Each point is reached from the start by the listed moves, each made once or not at all, plus a little noise. Is the number of moves made odd or even? Then give how often each move was made.
(in the rows, 128 means zero)

Moves:
(1): [214 125  98]
(2): [107 178  67]
Start: [113 131 164]
Points:
[116 134 161] -> even (0, 0)
[ 93 184 101] -> odd (0, 1)
[178 178  70] -> even (1, 1)

Moves:
(1): [185 129 136 131 135 138 138 180 129 111]
(2): [139 211  93 156 125 111 106  88 130 103]
(3): [132 148 211 124 119 107 114 128 120 158]
(4): [150 103 110 184 135 127 130 113 115 150]
(5): [128 139 142 117 168 123 157 121 138 126]
(6): [119 137 154 126 135 187 118 113 131 114]
(7): [130 134 131 136  92 155 163 130 136 150]
(8): [ 97 144 123 121 149 141 118 161 101 157]
(9): [120 144 130 148 121 127  94 140 194 150]
Start: [ 86 123 115 130 129 111 132 104 139 136]
Points:
[107 176 231 128 119 200 144 177 116 184] -> odd (1, 0, 1, 0, 0, 1, 1, 1, 0)
[158 134 124 207 138 142 177 145 209 181] -> odd (1, 0, 0, 1, 1, 0, 1, 0, 1)
[ 71 160 159 138 169 162 116  95 219 142] -> odd (0, 0, 0, 0, 1, 1, 0, 0, 1)
[ 63 165 195 124 106 131 144 138 112 218] -> odd (0, 0, 1, 0, 0, 0, 1, 1, 0)
[ 98 225 143 212 107 110 123  84 101 215] -> odd (0, 1, 1, 1, 0, 0, 1, 1, 0)
[123 131 103 202 156 134 100 185 163 194] -> even (1, 0, 0, 1, 0, 0, 0, 1, 1)
[151 249 176 185  80 109 108 131 208 168] -> odd (1, 1, 1, 0, 0, 0, 1, 0, 1)

Moves:
(1): [160 118 106 126 120 116 128 128 114 124 138 129 128 124 142 118 116 146
 110 135]
(2): [144 157 133 137 150 145 129 141 128 119 138 142 126 148 157 116 148 125
 128 141]
(3): [147 131 125 107 141 131 120 123 138 157 138 101 109 143 131 127 137 118
 122 127]
(4): [139 102 123 162 151 136 121 121 125 106 136 120 112 150 116 124 142 119
 162 150]
(5): [128 136 126 127 150 121 129 131 143 113 142 123 130 110 120 135 132 136
 121 122]
(6): [141 130 129 106 142 149 131 131 114 144 129 127 147 128  96 146 120 130
 124 124]
(7): [124 131 124 145 120 116 164 108 130 132 136 118 102 125 112 132 127 149
 124 110]
(8): [132 120 134 140 138 123 131 167 114 134 137 120 115 129 128 134 120 127
 145 114]
(9): [ 94 108  99 125 127 149 133 145 144 140 143 120 113 136 139 113 114 129
 101 143]
(10): [129 122 107 132 146 129 139 112 139 156 115 121 142 120 140 118 141 121
 116 116]
(11): [137 119 146 153 129 105 107 114 117 134 169 155 156 153 112 127 128 116
 125 128]
(12): [153 112 149 129 125 125 135 138 147 137 111 153 114 113 118 124 101 123
 136 117]
(13): [139 132 165 149 148 107 147 144 137 118  94 110 158 169 107 129 125 140
 101 133]
(14): [133 122 117 134 167 103 123 106 129 147 114 151 110 137 118 148 119 129
 115 132]
(15): [139 125 142 130 118 153 116 122 137 118 127 115 134 122 149 156 113 131
 131 115]
(16): [129 128 109 128 104 123 119 144 160 130 121 137 137 121 105 149 140 149
 140 122]
(17): [131 106 141  99 134 135 138 134 127 112 124 155 128 148 145 125 160 132
 135 108]
(18): [138 123 156 134 152 128 116 142 117 147 137 134 122 109 123 116 142 161
 132 149]
(19): [125 126 115 116 139 121 150 114 147 147 118 124 135 135 146 129 108 138
 142 146]
(20): [140 131 139 134 139 118 149 122 125 130 132 139 124 125 147 150 149 109
 113 152]
Start: [116 148 123 153 108 120 134 121 159 113 151  95 121 118 116 100 104 105
 129 152]
Points:
[188 115 146 160 191 113 123 127 181 132 184 120 129 244 165 106 109 120
  44 162] -> odd (1, 1, 1, 0, 0, 0, 0, 0, 1, 0, 1, 0, 1, 1, 1, 0, 1, 0, 0, 0)
[188 120 125 137 124 122 190 156 170  98 184 105 115  97 108 194 129 163
 119 103] -> odd (1, 0, 0, 0, 1, 1, 1, 1, 0, 0, 0, 0, 0, 0, 1, 1, 1, 0, 0, 1)
[249 104 166 187 236  59 180 121 149 207 205 177  60 155 154 100 155 125
  96 145] -> even (1, 1, 1, 0, 0, 0, 1, 1, 0, 1, 1, 1, 0, 1, 0, 0, 1, 1, 0, 1)
[227  69 138 187 230  96 117 133 238 183 178 102 134 174  49 150  49 179
  99 202] -> even (1, 0, 1, 1, 1, 1, 0, 0, 1, 0, 1, 1, 1, 1, 1, 1, 0, 1, 1, 0)
[187  58  66 214 150 116 145  84 209 171 183 132 108 137  58 147  54 140
 105 136] -> odd (1, 0, 0, 1, 0, 1, 1, 0, 1, 1, 1, 1, 0, 1, 1, 1, 0, 0, 0, 0)
[144  67 102 129 146 151 186 146 225 135 142 148 108 148 104 137 113 110
 159 190] -> even (0, 0, 0, 1, 0, 1, 0, 0, 1, 0, 0, 1, 0, 0, 0, 1, 1, 0, 1, 1)

Moves:
(1): [166 109 130 113 119 105 109 125 130 148 114 144 130 136 126 129 132 104
 134 149 141 106 110 160 127  94 126]
(2): [114 144 122 127 138  97 103 125 153 137 116 131 128 137 135 139 147 104
 110 135 116 121 112 108 110 123 146]
(3): [121 141 143 133 135 138 120 131 149 124 126 134 132 142 127 121 135 136
 125 141 138 117 141 141 124 140 132]
(4): [103 125 122 139 129 162 140 114 117 166 119 102 132 155 138 137 131 132
 120 131 141 130 127 152 129 108  93]
(5): [136 132 130 115 135 138 133 126 113 134 127 123 127 132 123 113 132 132
 134 124  99 127 127 115 142 141 122]
(6): [128 147 139 115 118 143 121 121 155 122 130 120 119 124 129 113 131 130
 153 132 136 131 124 126 129 136 141]
(7): [143 157 120 110 160 152 148 134 121 149 131 137 124 160 133 139 110 114
 131 137 121 116 140 149 133  90 143]
(8): [131 117 123 136 119 133 101 130 137 112 123 149 138 125 139 147 148 132
 130 133 130 122 147 132 109 111 137]
(9): [132 118 129 118 140 120 136 118 155 137 125 116 116 118 102 144 126 195
  91 115 129 123  99 120 137 136 114]
(10): [115 112 138 107 142 115 114 143 143 135 134 114 116 122 112 129 125 127
 138 116 117 134 115 139 115 129 133]
(11): [133 130 141 130 134 122 119 143  95 127 149 110 135 110 137 130 118 116
 163 163 135 129 117 124 125 118 115]
(12): [123 118 121 125 132 124 122 122 125 136 130 136 128 127 125 132 131 120
 124 134 133 120 118 118 115 144 126]
(13): [126 154 116 135 142 129 127 142 136 146 149 127 142 126 125 119 128 114
 134 109 129 125 112 117 121 141  93]
(14): [122 132 107 126 119 135 125 140 135 133 132 108 128 124 131 116 136 121
 123 136 131 142 122 117 139 132 149]
(15): [139 134 135 112 126 120 125 115 149 151 147 111 127 124 147 116 153 120
 133 123 117 127 115 145 125 132 131]
(16): [134  96 120 127 138 135 133 142 121 117 120 118 112 136 119 125 131  98
 143 134 152 151 112 129 129 145 125]
(17): [139 133 138 134 131 117 140 151 121 138 144 147 122 141 105 115 147 116
 138 135 117 123 103 135 128 140 117]
(18): [129 134 135 132 118 120 119 124 117 128 137 119 135 120 131 136 122 133
 164 135 154 148 153 109 135 134 137]
(19): [124 130 115 131 137 143 133 140 124 135 136 106 112 124 145 100 130 142
 121 123 131 122 121 119 113 123 133]
(20): [123 139 107 112 119 138 142 145 122 128  95 128 134 120 136 123 131 124
 115 146 128 130 131 100 108 112 117]
(21): [129 176 131 125 138 129 124 123 124 143 112 128 115 112 126 121 127 125
 119 130 122 142 140 129 115 142 153]
(22): [125 103 127 133 104 131 124 139 134 124 123 135 127 123 141 108 121 143
 116 140 116 148 115 143 118 115 114]
(23): [132 122 128 130 117 136 129 122 135 120 134 116 123 134 126 114 134 136
 137 143 116 124 135 143 126 119 118]
(24): [127 130 121 120 127 124 126 136 125 125 123 123 127 123 139 118 131 136
 137 130 133 119 117 143 113 128 132]
Start: [128 114 138 120 127 142 129 126 125 135 151 114 128 117 131 133 115 128
 129 123 107 122 134 101 126 129 141]
Points:
[144  92  85  90 104 169 146 164 139 235 135  89 127 143  99  74 156 157
  88 178  81 108  28 116 106 108  24] -> odd (1, 0, 0, 1, 1, 0, 0, 0, 1, 0, 0, 1, 1, 1, 0, 0, 1, 0, 0, 1, 0, 1, 1, 0)
[150 146 100  73 113 147  77 181 199 177 109 173 131 171 146 102 173  66
 121 228 105  89  88 125  55  61 179] -> odd (1, 1, 1, 0, 0, 1, 1, 1, 0, 0, 0, 1, 0, 1, 0, 0, 1, 0, 0, 1, 0, 1, 0, 0)
[145 111 107  96 164 143 131 185 102 177 157 109  91 162 146  78 137  88
 164 169  99 135  73  90  80 133 156] -> even (0, 1, 0, 0, 1, 0, 1, 0, 0, 0, 0, 1, 0, 0, 0, 1, 1, 1, 1, 0, 0, 1, 0, 1)
[158 165 127 106  93 108  27 142 193 175 159  83 127  72 143 113 147 143
 164 208 123 144  82  92  82  95 147] -> even (1, 1, 0, 0, 0, 1, 0, 1, 1, 0, 1, 0, 1, 1, 0, 0, 0, 1, 0, 0, 1, 1, 1, 0)
[184 226  98  68 185 132 135 168 144 242 131  99 101 143 110  90 146 129
 120 167  74  91  81  68  82  89 125] -> even (1, 1, 0, 0, 1, 0, 1, 0, 1, 0, 0, 0, 1, 0, 0, 0, 1, 1, 1, 1, 1, 0, 1, 0)
[171 149 156  95 107 104  60 165 148 171 114 133 126 104 120 108 168 158
 137 249  82 113 101  97  65  89 122] -> odd (1, 1, 1, 0, 1, 0, 0, 1, 1, 0, 1, 0, 0, 0, 0, 0, 1, 1, 0, 1, 1, 1, 1, 0)

Moves:
(1): [154 126 128 130 130 106 118 116 145 127 121 147 139 131 103 126 111 122
 123 117 124 137 125 129 123 130]
(2): [120 135 135 123 123 129 123 128 133 113 121 136 130 127 132 131 125 120
 130 139 133 114 145 142 123 130]
(3): [123 134 164 138 137 114 117 137 106 118 144 120 146 121 120 109 130 129
 126 135 116 135 130 123 127 137]
(4): [126 133 129 135 137 115 133 137 136 133 141 121 134 132 128 137 135 132
 127 138 132 132 129 145 127 110]
(5): [115 137 129 127 146 135 131 128 135 130 116 133 140 123 127 130 125 114
 135 143 111 138 107 137 130 135]
(6): [132 114 130 135 134 142 121 128 135 131 112 128 132 122 122 122 148 136
 123 123 132 138 137 132 137 141]
(7): [145 124 140 147 135 128 145 119 128 125 123 112 139 120 145 115 133 127
 151 116 130 129 118 123 125 141]
(8): [123 124 131 129 141 121 144 147 127 125 134 131 126 136 120 124 128 140
 124 130 120 131 126 123 130 145]
(9): [134 126 126 112 128 124 125 123 155 123 123 127 147 134 133 119 132 113
 125 146 131 144 133 114 147 141]
(10): [126 135 132 142 124 137 127 126 123 138 134 126 124 134 124 131 143 130
 120 127 129 124 132 129 124 140]
(11): [130 142 115 127 143 150 126 134 135 120 140 132 139 127 118 118 134 140
 125 143 138 105 116 118 142 122]
(12): [126 118 123 128 132 127 128 128 124 131 125 147 125 129 139 133 134 131
 138 131 125 117 118 116 126 118]
(13): [136 136 137 127 130 126 115 129 121 126 116 125 144 130 131 146 128 129
 125 123 136 114 128 122 141 118]
(14): [137 140 142 141 140 136 114 124 139 122 132 127 138 141 133 125 123 119
 140 126 119 138 122 131 139 122]
(15): [145 130 124 117 133 132 124 129 124 126 121 129 129 127 136 134 125 126
 119 123 119 124 111 134 123 132]
(16): [139 125 142 118 126 133 134 130 121 131 126 138 123 120 130 140 125 138
 124 131 129 145 130 132 128 135]
(17): [125 138 128 116 133 112 135 125 125 110 128 125 126 125 126 124 144 131
 143 119 118 130 132 125 123 124]
(18): [123 127 124 127 143 119 137 106 146 128 128 141 131 129 137 128 122 147
 124 112 137 127 134 131 125 136]
(19): [129 137 130 130 136 108 122 133 136 148 110 132 117 143 139 120 127 146
 131 144 131 115 120 134 124 130]
(20): [127 119 123 129 116 129 140 125 122 129 131 117 132 134 122 124 140 136
 128 145 122 113 125 137 142 126]
(21): [128 140 126 134 138 112 130 127 119 112 108 128 116 145 131 117 116 125
  98 153 148 133 125 124 132 140]
(22): [131 139 126 133 123 138 121 129 117 125 125 131 141 135 133 129 135 128
 127 122 140 140 123 137 130 123]
(23): [137 127 125 122 150 125 122 119 101 130 143 134 132 150 130 125 120 129
 145 137 138 127 145 134 127 141]
(24): [118 116 139 118 130 123 130 129 127 122 130 132 125 124 117 143 133 120
 131 129 134 130 108 133 127 131]
Start: [132 130 129 134 139 124 110 128 116 134 126 129 144 123 136 131 126 122
 132 141 142 139 121 115 138 115]
Points:
[145 141 183 142 199  40  94 107 125  89 102 144 184 130  99 131 139 139
 100 137 167 164 116 126 149 130] -> odd (1, 0, 1, 1, 0, 1, 0, 0, 0, 0, 0, 0, 1, 0, 0, 0, 1, 1, 0, 0, 1, 0, 0, 1)
[156 162 133 135 246 105  98 154  95 107 112 163 160 192 142 116 165 160
 142 189 174 136  66 140 156 130] -> odd (0, 0, 0, 1, 0, 1, 0, 1, 0, 0, 1, 1, 0, 1, 1, 0, 1, 0, 1, 0, 1, 1, 1, 1)
[165 146 163 113 182  89  77 129  96  89 125 162 193 115 103 140 139 125
 136 137 128 107  64  90 147 102] -> even (1, 0, 1, 0, 0, 0, 0, 0, 0, 0, 1, 1, 1, 0, 1, 0, 1, 0, 0, 0, 0, 0, 0, 1)
[152 174 182 124 222  96  79 109  93 104 103 155 196 172 132 106 171 172
 107 192 205 155 121 109 179 180] -> even (0, 0, 1, 0, 0, 1, 0, 0, 1, 1, 1, 0, 1, 0, 0, 1, 1, 1, 1, 0, 1, 1, 1, 1)
[180 142 190 139 249  78  94 103 151 130 105 159 242 136 123 118 136 149
 152 183 169 161  85 130 176 172] -> even (1, 0, 1, 1, 1, 1, 1, 0, 1, 0, 1, 0, 1, 0, 0, 1, 0, 1, 1, 0, 0, 0, 1, 1)
[133 154 179 130 233  74 118 142  89  94 145 134 193 186 129 114 163 104
 137 227 109 166  74 128 167 164] -> even (0, 0, 1, 1, 1, 0, 0, 1, 1, 1, 0, 1, 0, 1, 1, 0, 1, 0, 0, 1, 1, 0, 1, 1)
